Every row gives one point. The window is the flat piece filled in between its corners: a triangle in 3 columns, a solid with four corners in 4, and so on. A path goes straight from each point to the next, and from the last back to the first. List the points from which the path goes on through the window.
(in the rows, 128 means zero)

Window (4 x 4):
[[ 75 124 249 118]
 [133 107 120 111]
 [ 68 143 123 126]
 [ 62  95  90 131]]
Path:
(1): [ 61 130 201 143]
(2): [ 45 125 194  70]
(3): [ 61 124 116  73]
(4): [ 77 132 120 183]
(5): [125  99 130 134]
(6): [114  93 129  80]
(7): [ 88 125 138  94]
(8): [ 97 125 137 137]
Through the window after points: 3, 7

Window (8 x 8):
[[224 221  99 148  90 184 149 118]
 [199  83 117 150 163 178 144 110]
 [ 54 174  62 203 165  48 134 119]
 [ 73 126 243  90 116 187 220 121]
 [139 142  92  48 170 227  90  88]
 [ 88 197 227 126 201  93 207 134]
 [115 136 150  54 124 122 153 103]
 [ 86  98 120 227 143  65  52 116]]
Path:
(1): [144 128 144 162 151 137 144  22]
(2): [129 136 188  84 132 169 159  55]
(3): [129 124 175  73 135 172 165 167]
(4): [103 121 119 183 134 107  91 193]
(5): [118 134 133 193 143  95  95  58]
(6): [104 135 160 191 159  90 123  13]
(7): [ 94 131 112 152 155 111  93 221]
(8): [145 113 125 100 146 144 144 176]
(9): [146 126 143 124 143 145 147  42]
(10): [ 92 166 125 129 139 106 130  80]
(11): [ 83 167 123 114 136 108 127 168]
(12): [161 122 112 132 153 162 119 229]
Through the window after points: 4, 6, 8, 12

Window (9 x 9):
[[184 157 133  79 165 177 179  92 136]
 [ 35 138 112  92 139  97 168 123 136]
 [166 173 160 220 124  92  98  85 124]
 [180  89 129 137  30  64  88 214 133]
 [ 87  98  79 167 174 108  77  24 168]
 [ 81 172 102  19  87  62  98 126 140]
 [ 75 167 249 151  90 167  80  71 132]
 [ 84 185 126 212 104 153 110 151 140]
 [124 143 120  45 198 133 151 175 140]]
Path:
(1): [ 83 124 108 108 116 112 122 144  80]
(2): [116 157 141 184 128 136  95  94  38]
(3): [143 178 153 183 113  97 120 127 229]
(4): [113 156 152 170 136 117 131 143 218]
(5): [124 133 124 163 134 160 127 135  76]
(6): [118 134 143 155 117 143 108 146 100]
(7): [119 150 162 157 112 128 118 140 169]
(8): [ 90 156 144 133 124  92 103 127 225]
(9): [ 77 139 128 132 111 116  89 117  78]
(10): [143 148 121  97 146 158 124  95  28]
(11): [155 160 138 116 147 144 155 111 173]
(12): [105 153 135 138 102  87 116 123 186]
(13): [ 96 139 119 134 100 110 102 113 109]
(14): [ 94 106  83 136 148 126  92  76  71]
(15): [ 85 132 111 136 152  91 103  62 215]
(16): [ 98 144 143 125 106  81 149 136 206]
Through the window after points: 2, 10, 14, 16

Window (12 x 12):
[[119  92 134 191 103 127 157 190  87 166  95 103]
 [120 136 103 145 212 126 157 129 135  97  89 125]
 [ 39 160 151 165 175 117  20  83 122 125 130  66]
 [107  98 157 143 184 196 207 108 145 167  51  28]
 [119 173 115 134 147 212 173 131 186 100 152 203]
 [113  86 110 109  64  93 181 132 176  35 172 113]
 [163  68  91 158 144  86 142 100 171 191  54  95]
 [107 107 167  60 168 134 156 189 147 150 118  88]
 [108 137  19 123 123 107  87 148  81 125 132  86]
 [184 107 166  86 130 141  48  60 130 105 211 154]
 [124 183 110 116 193 133 182  94 121 175 112 174]
 [137 174 126  98 139 202 146  96 119 120  89 249]]
Path:
(1): [146 164 130 117 131 134 152 146 138 126  93  97]
(2): [ 84  84 110 128 174 167 152 126 141 141 131 119]
(3): [ 54  49 106 146 161 203 179 113 145 133 129 154]
(4): [154 158 123 118 143 130 142 127 152 138 104 143]
(5): [161 182 136 124 132 129 137 115 145 107 122 126]
(6): [ 64  79  91  92 169 149 113  96 153 101 165 130]
(7): [ 86  80  99 107 186 144 131 122 116 133 137 164]
(8): [182 196 163 149  83 146 167 140 163 109  82 106]
Through the window after points: 1, 3, 7
